Every row gives one point. Two turns around zero, p and q, are shown by what they do to some points. Write where each new point lands after one turn and then the other. Backwards means that the second turn is done in reverse. Each puzzle has new turns, and all numbers are rounded.
(in the rows, 128 means zero)

Turn p:
[129  75 153] -> [135 103  75]
[104 164 117] -> [121 165 151]
[141  77 117] -> [162  97 101]
[137 197 125] -> [ 93 148 185]
Turn q:
[111 140 108] -> [125 147 149]
[111 171 142] -> [141 173 115]
[147 162 121] -> [103 154 112]
[143  38 142] -> [145  37 136]
Where do these land?
q, then p: [ 73  88 100] -> [77 87 93]
p, then q: [188 143 145] -> [177  89 141]
p, then q backwards: [101 137 102] -> [ 96 150 131]
p, then q: [149 144 166] -> [163 128 158]

Turn p:
[134  95 182 178 115 159] -> [ 92 152 163 158 166  80]
[127 114 211 123 123 125] -> [ 85 190 120 119 152 101]
[152 164  72  95 174 117] -> [174  88 124  73 117 167]
[ 94  86 173 158 144 135] -> [ 89 155 136 162 180 132]
[110 134  77  93 108 138] -> [133  82  95 135  92 142]
[132 133  79 126 105  79] -> [184 127 111 150  93 146]
[ 99 148 164 168 111 142] -> [ 86 153 168 151 117 127]
[176 149  65  83 143 129] -> [182  76 107  78 106 128]
Turn q:
[141 116 168  99 128 107] -> [153 171 108 123 113 117]
[151  91  72 113 153  89] -> [180  78 138  99 101 107]
[ 94 177  74 114  91  87] -> [119  67  77 154  96 168]
[ 99  87 146 182 112 119] -> [114 121 121 160 163  69]
[175 136 147 163  80 108] -> [100 145 143 167  76  96]
[171 109 112 122 179 135] -> [167 127 179  97 123 126]
[127 175 124 141 102 160] -> [ 78 128 136 144 122 163]
[117  91 123  79 154 178] -> [133 140 127  52 161 134]
[ 77 171 186 138 154 169] -> [109 176 123 156 196 174]
Where do these land?
q, then p: [ 82 124 129 161 188 134] -> [139 129 156  94 197 134]
p, then q backwards: [169 101 175  99 108 129] -> [115  68 165 118 102 130]
q, then p: [121 103  83  63  81 124] -> [145  84  52 147 100 126]
p, then q: [123 160 124 144 168  95] -> [105 172 148 106 128 154]
q, then p backwards: [137 113 146 110  76 142] -> [124 140 169  93 100 137]
p, then q: [144 142 101 173 178 144] -> [147 192 147 108 146 108]
p, then q backwards: [111 193 129 157 178 150] -> [168 158  91 125 156 189]
p, then q: [137  89 138 117  46 106] -> [124  67 131 187  86 119]

Turn p:
[110 118 113 132 118 124 132  39] -> [130 144 129 128 138  65 188 156]
[172 127 110 122 143 109 107  68] -> [122 140 160  91 127 114 192 118]
[ 90 152 191 137 159 112  96 194] -> [114  95 104 102 148 189  65 173]
[112 120 162 149 166 102 159 185] -> [141 121  89 137 104 196 105 155]
[153 124 114 127  63 120 141 108] -> [129 134 102 128 134  86 145  74]
[106 120  67 123 115 132 112 217] -> [ 81 159 136 156  91 144  49 100]
[159 141  97 157 108 169 135  73] -> [121 130 156 165 160  97 184  99]
[140 160 109  92 111 141 164  89] -> [174 165 143 132 154  95 143 108]
[111  89 187 114 170 143 107 177] -> [140  65 134 115  95 165  84 167]
Turn q:
[165  90 124 119 124 117 147 147] -> [125 144 171  92 126 129 143 139]
[158 142  72 121 100 112 154  90] -> [172 181 128 135  89 126 159 121]
[171 131 141 103 212 168 147 154] -> [116 148 189 125 137 130  39 130]
[130 152 162  80 140 146 154 157] -> [127 135 119  87 145 101  72 121]
[104 142 154 172 118  88 107 104] -> [138  72 111 150 124 136 160  96]
[ 81 124 174 101 155 174  64 134] -> [ 61 110  97 159 189 116  91 124]
[185 122  93 156  62  95 144  90] -> [190 162 143 118 113 149 207 112]
[ 59 143 145 101 173 130  63 181] -> [ 73  74 105 165 158  69  87 161]
[120  98  94 150  91 100 175  80] -> [135 149 116 112  65 160 185 115]
[108 136 122 176 106 149 125 143] -> [144 104 103 137 135 164 136 160]
Where do these land?
p, then q: [112 110  70 117 153 108 166  62] -> [210  99 112  81 107 112 118 121]
q, then p: [147 101 119 124 163 169  91 178] -> [111  96 125 121 131 182  86 171]
q, then p backwards: [ 91  72 100 152 122 134  88 146] -> [103 114 127 195 163 130 105 101]
p, then q: [149 196 160 136 145 152 151 140] -> [118 144 172 155 145 162  71 121]
q, then p backwards: [120 144  78 101  86  89 183  96] -> [141  79 104  94 123  67 175 103]
p, then q: [120  82 123 178 160 116  58 188] -> [ 60 117  51 120 152 145 149 176]
q, then p backwards: [122 158 192 117 145 161 160 151] -> [122 156 168  96  97 120  99 181]
p, then q backwards: [162 142 159 141  97 139 150 109] -> [134 152 161 143  93 109 102 112]
q, then p: [130 100 107  96  99  58 136  86] -> [177 172  68 126 146  97 151 116]
q, then p: [126 176 172 117 111 155  97 124] -> [103 150 177 119 106 145 168 149]

Turn p:
[127 144 113 107 115 118 159 138  44] -> [ 75  88 165 118 127  84 144 136  93]
[124 133 147 107 135 126 120 162 138] -> [126 124 144 127 117 146  94 146 136]
[154 111 119 103 104 115 108 121 154] -> [130 150  93 128  97 113 103 123 129]
[116 135 135 218 106  68 119 114 151] -> [138 125  79  57 137 174 184 120 148]
[128 148 143 111 105 151 203 120 134] -> [ 80 152 147 143 161 146 117  95  88]
[115  71 144 124 126 150 105 129 103] -> [164 141 131 129 138  99 125 176 104]
[140 141  94 138 144 135 151 137 158] -> [113 148 136 154 112 149 149 107 150]
[105 141 142 108 225 125  94 111 119] -> [201  69 173 154 116 136 119 112 143]
[166 133 128 140 109 150 118 116 147] -> [118 138  83 154 137 129 125 127 138]
[105 123 114 123 111 143 103 132 132] -> [136 146 132 118 137 104 119 138 153]
Turn q:
[127 166  95 102 127 123 120 164 130] -> [166 123 117 163 104 144 149 106 136]
[153 125 104  83 145 164 152 103 121] -> [119 134 179 168 131 161 104 129 138]
[176 154 110  92 113  97 122 135 121] -> [162 108 147 129 130 180 154 107 116]
[ 90 129 114 151 151  91 156 100  64] -> [182 141 129  93 119 118  79 180 139]
[108 111 166 159 113 127 151 122 179] -> [ 76 139  89 114 153 115 148 154 139]
[138 167 122 127 133 126 103 110 127] -> [137 130 150 120  92 134 153 128 123]
[108  94 202 156 134 150 124 156 150] -> [ 73 131  86 130 152  80 126 136  85]
[122 108 135 170 111 151 139 130 113] -> [117 165 120 108 148 102 110 118 130]
[172 134  71  97 154 117 104 134 139] -> [162  89 177 156 129 141 153 102 149]
[ 85  92 161 141 100 133 109 127 137] -> [ 85 119  85 101 123 105 103 120 127]
Where do these land?
p, then q: [151 114 118 171  84 113 131 115 150] -> [157 146 134 162 110 153 125 132 174]
p, then q backwards: [143 120 181  90 169 150 108  86 126] -> [127 106 121  87 159 114 130 182  77]
p, then q backwards: [109 112 108 102  91 138  84 157  92] -> [ 88 107 132 176 170 131 126  95 124]
q, then p: [ 91  93 124 132  96 155 152 157 118] -> [155 119 120 124 116 108 146  99 185]
q, then p: [164 134 110 102 166  91 119 142 152] -> [135 146 120 153 126 159 153 158  79]
q, then p: [113  89 128 108 139 120 107 110 172] -> [168 173 145 102 120 134 132 143 120]
p, then q: [124 106 129 139 168 121 165 105 120] -> [129 168 148 115 152 140 105 141 103]
p, then q: [167 170 102  89 134 138 152 134 118] -> [106 133  99  75 112  98 112 142 152]
p, then q backwards: [165 163 137 171 170 146 162 157 138] -> [154 142 124  63 120 127 153 125 182]
p, then q: [ 94 154 171 131 101  84  89 158 116] -> [104  63 126 174 118 139 108  92 119]
q, then p: [105 156 104 130 105 126 117 115 110] -> [103 146  98 132 133 114 103 113 139]
q, then p: [110 125 124 171 114 155 150 100 123] -> [119 114 142 111 123 142  92 100 165]
